Each wall is flat, endless, passes through zero and stands at right angles to its row. A trip goes straight from one point to another. List the walls that it crosses, first one first.
(in the rows, 128 means zero)

Walls:
(1): [139  85 141]
(2): [134 119 158]
(3): [158  88  59]
(4): [205 129 118]
(5): [ 89 122 104]
(6): [122 171 157]
(7): [124  85 170]
(8): [149 124 154]
(9): [146  88 101]
Trips:
[161  90 174] to [142 168 183] -> 6, 9, 1
[ 59 142  84] to [135 129 160] -> 3, 6, 7, 2, 8, 5, 1, 4
[137 137 100] to [154  71 122] -> 1, 5, 7, 8, 2
[104 128 216] to [195  93 113] -> 4, 9, 6, 3
[180 123  79] to [127 138   7] -> 1, 5
[131 149  65] to [ 97 121  82] -> 4

Walls:
(1): [ 55 160 140 154 176 103 109 179  93]
(2): [176  85 132  89 154 160  78  39  50]
(3): [152 172 158 161 198  79 108  87 170]
(4): [124 151 177 119 166 130  78 107 127]
(5): [101 118 162 194 149 101  83 168 127]
(6): [164 125 238  66 166 144 152 167 157]
Trips:
[197 102 160 154  94  97 100 167 143] to [126 104 156 110 221 138 125 152 145] -> 4, 1, 2
[166 115 145 191 149 143 122  93 126] to [156 182 124 136 108 101  65 208 178] -> 2, 6, 1
[ 99 125 105 138 127 113 100 202 171] to [150 215 189 149  75 123 149 156 116] -> 6, 3, 4

Walls:
(1): [143 156 183 175 104 199 115 154  97 115  93 130  27 197 184  69 124 154]
(2): [150  86 110 115  85  27  99 157 124 167 117 194  71 143 124 129 159 157]
(3): [102 162  83  91 162 163 185 165 137 137 138 126  71 122  95 125 193  93]
(4): [141 107  91 163 133 174 210 104 140  15 116 114 149 210 192 146  86  65]
(5): [157 138 131 157 170 100 192 104 107 101 126 128  89 127 143 124 149  89]
(6): [ 43 149 181 181 103 171  74 154  96  71 125  92 194 110 157 102 159 152]
(7): [111  66  98 123 143 164 168  46 121 154  76 160 158 166 114 110  87  90]
Trips:
[206  67 149 163 144  97 124  78 154 119 102 137 105 159 145 127  60 151] to [ 58 102  33  86 109 108 136 114 108 135 105 132 103 167  95  70 160 122] -> 3, 1, 5, 4
[136 203 127 143 118 108  86 110 173 127 156 201  98 101 157 116 163 182] to [157  93 130 143 118 137 159 102  96 102 117  98 134  90 132  93 113 148] -> 5, 2, 4, 7
